Each row is a point. Each table stands for the endless flat space through its points: a line for two points, a plane for three, and so on. The two share one point or none. Which?

First (2 x 3):
[[ -4  31 -14]
 [ 17  13  -5]]
Second (2 x 3):
[[ 19  -2 -14]
 [ 16   5 -12]]
They share: [10 19 -8]

First:
[[-32  18  35  29]
 [-16   6  29  17]]
Second, 2 rows:
[[-30   4  38  15]
 [-12  28  20  39]]
They share: [-24  12  32  23]

First:
[[-32 -13   6 -29  24   7 -15 -20]
 [ 25 -55  -2 -24  -4  -5  29 -43]
 [ 28 -56   3 -32  -3  -6  35 -45]
 [ -7 -33 -20 -32  14   8   5 -42]]
Second, 5 rows:
[[ 12 -26   7  -5  21  21  29 -28]
 [  1 -24   9 -35 -16 -12  -3  -8]
 [ -2 -41   2   8   1  22  29 -27]
 [-24 -54   1 -23   7   7   1 -48]
 [-17 -23   3 -17  -5 -10   7  -3]]
They share: [ -7 -31   6 -28  12   1   5 -29]

First:
[[ 13 -20  10  20  31  31   8  -5 -10]
 [ 18 -35   2  18   4   5 -16 -19  19]
 [ 14 -33  -1   7  20  17  -4  -5  14]
 [ 21 -21  18  44   3  11 -12 -32  -6]]
Second, 5 rows:
[[-12 -34   4  10  29  -3  15  -3  -7]
 [-41   3 -30  50  11   6   8   3 -34]
 [ 23 -27  16  12  39  12  17 -39  -2]
 [-11   7   0  56  15  34  25 -31   4]
 [-46  -3 -30  44  -1   3 -13  23 -45]]
They share: no point

First, 2 rows:
[[  6   1   0  -6 -21  11  -3 -12  32 -13  14]
 [ 22 -15  16  22  -1  -5  13 -24   0  19  30]]
Second, 3 rows:
[[ 13  -5   5  -2   0  13  -6  -2  26 -10  19]
 [ 21  23  17   2 -60  13  18 -34  22  34  19]
 [ 13  -2   5  -2  -7   7  -2  -3  30  -2  11]]
They share: no point

First, 3 rows:
[[ 30  12  31  25 -13  12  14  29  23  -6   9   9 -10  17]
 [ 28  32  14  13  -8  26   7  17  18 -13  17   4 -23  16]
 [ 33  24  22  18 -11  20   7  22  24  -7  13   3 -17  20]]
Second (3 x 14):
[[  2  30 -15  35   2   4  16   0   5  -2  21   7 -23   3]
 [  1  28   6  30  11  28   7   0   8 -27  29   3  -3  12]
 [  7  33  -8  18  -8  10  26  14  -3 -10  16  20 -39  -7]]
They share: [  7  32   8  12  -3  28  21  16  -2 -29  21  19 -27  -2]

First, 5 rows:
[[-25  15 -11  -5   7 -23  -7  45   7  55  45  10   0  -9  44  16 -27 -13]
 [ -6 -23 -14 -38  15 -17  -4  11   0  26  19  32 -32  12  31 -12 -40 -39]
 [  2  28   7 -45  23  -8 -53  35  32  15  28 -11   7  -3  45 -15 -57 -11]
 [ 17   0   8 -59  21 -11 -35  18  21  13  21  14 -12  -3  37 -30 -57 -21]
 [-32  33 -12  11  18  -9  -3  47  20  57  40  -9  21 -16  36  28 -12 -10]]
Second (5 x 18):
[[-16 -31 -19 -52  40  15  17   9  15  21  16   8  26 -18  57  23 -34 -25]
 [ 31  11  12 -11  22   7  19  20  45  22  40  10 -26 -43  38  26  24  -6]
 [ -9  15  -6 -25  68  13 -29 -12  33  60 -38 -32  38  37  -8 -38 -76 -46]
 [ 30  39  38  -1  41   3  -8  15  53  54   3  -3  -3 -10  -3 -18 -10 -21]
 [ 18 -10   8 -27  48  38   6  11  52  44  -2   1   2  -8  43  16 -36 -10]]
They share: no point

First (3 x 24):
[[-16 -13  -4  13 -23  24 -10 -16  -7   9   9  17 -38 -11  23  -9   8 -36
  -34 -24  15  17 -23  18]
 [ -8 -12   1  13 -25  25  -5 -11 -12  14  17  18 -33  -5  30 -14  13 -31
  -37 -16   9  25 -25  13]
 [ 11  -9  13   9 -33  32   5   2 -15  24  40  23 -17   3  44 -29  31 -17
  -37   6  -9  40 -35  10]]
Second (5 x 24):
[[-20  -6   9   3 -31  32   5 -18 -10  19  28  19 -36   2  37 -30  22 -43
  -29  -4   7  25 -32  28]
 [ -6 -29  12   8 -28  32  25  41   1  28  34  39 -24 -14  32 -18  64 -26
  -23  -6  -8  -3 -32 -12]
 [-10   2   7  -7 -25  20  -9 -10   2   5  16  25 -22  -8  25 -14  20 -29
  -23 -10  -5  27 -28  34]
 [-16   0  19  -3 -17  44  29   8   0  13  32  35 -40  18  27 -50  42 -33
   -5  -8 -11  21 -16  28]
 [ -8   3  -6 -17 -25  -1 -41 -21   7  -3   4  19  -7 -32  25  17   4 -23
  -34 -12  -2  30 -34  36]]
They share: no point

First (5 x 24):
[[ 11 -19  41   7 -65 -30  19  14  -1 -40 -64  16  -3  36  18  44  26  52
   18 -26  13 -10   7  -7]
 [  4   1  23 -25 -24 -14  26  45 -21   8 -20 -30  -1   9   7 -12  13  -6
   -1   0  19  -5 -12  32]
 [ 11 -10  65 -37 -43 -32  15  10  25 -13 -40  -1   6   3  18   8  34  32
    8 -45   2 -18  -8  25]
 [ 18 -12  12  -9 -19 -24  28  34 -22   7 -15 -31   1  -8   8  -1   7 -13
   14   3   2 -11 -19  15]
 [ 45  -3  40 -32   3 -19  10  -3  20  30   6 -24  37 -46  23  -9   7 -18
    5 -45 -32  -6 -55  18]]
Second, 7 rows:
[[ 39   6  13 -17 -22 -56  49  -9   2  25 -29 -31  -2  31   8  34  17  -6
   24 -25  35 -18 -13 -21]
 [ 45  22  21  -9   0 -32  42  46  15  15 -31 -25  -1 -11  45 -27  -2  -3
   17   2  22 -43 -32   2]
 [ 15 -40  30 -24 -40 -31  14 -32 -16  12 -16 -34  48  19 -39  58  30 -11
   16 -48  -7  18 -14  10]
 [ 27 -10  55 -35 -28   6   8  32  -3 -15   1 -41  53 -21 -11 -23  20 -31
   33 -40 -56  15 -48  62]
 [ 35  40  48 -56 -38 -25  40  20  -5  -8   6 -30 -13  16  26 -18  17 -34
   43 -54 -28  18 -40  40]
 [ 20 -48  64 -44 -59 -10  16   5 -19 -14  -5 -40  81  -8 -31  34   0 -35
    3 -59 -52  29 -32  35]
 [ 24  20  28 -26  -9  -4   5  20   5  14  11  -8 -27 -21  31 -23  32   5
    7 -30 -26  18 -39  28]]
They share: [ 25  -5  31 -20 -18 -19  18  18  -1  10 -15 -20  16 -12  16   0  11  -3
   6 -23  -6  -6 -29  17]

First, 2 rows:
[[ -7  19  33  -9   9 -36  30  -1  28 -37  29  19  49 -23 -16  -6 -19  46
  -21  -5  16  42 -30   5]
 [-27  29  13   6 -16 -16  25 -21  23   3   9 -21  14  12  -1 -21  11   6
   19   5  16   7 -25  20]]
Second, 4 rows:
[[  2  49   6  -7   8 -57   1 -30  22 -15   6 -13  22  38  -8 -15 -30  -3
  -19 -17  19  48  -9  15]
 [  7  30  -3 -33 -11 -12  41  -1  53  27  48  19  57  13 -30 -51  -7  35
  -14   8  23   2 -27  12]
 [-54   5  45  36   4 -35  19 -18   8 -73 -30 -43  12 -29  14  13  11   9
   22 -15  13  27 -25   7]
 [ -9   5  28 -17 -44 -58  23 -24   4  -7  35 -17  21  10   4  -3   7  24
  -24  24  38  38   3  35]]
They share: no point
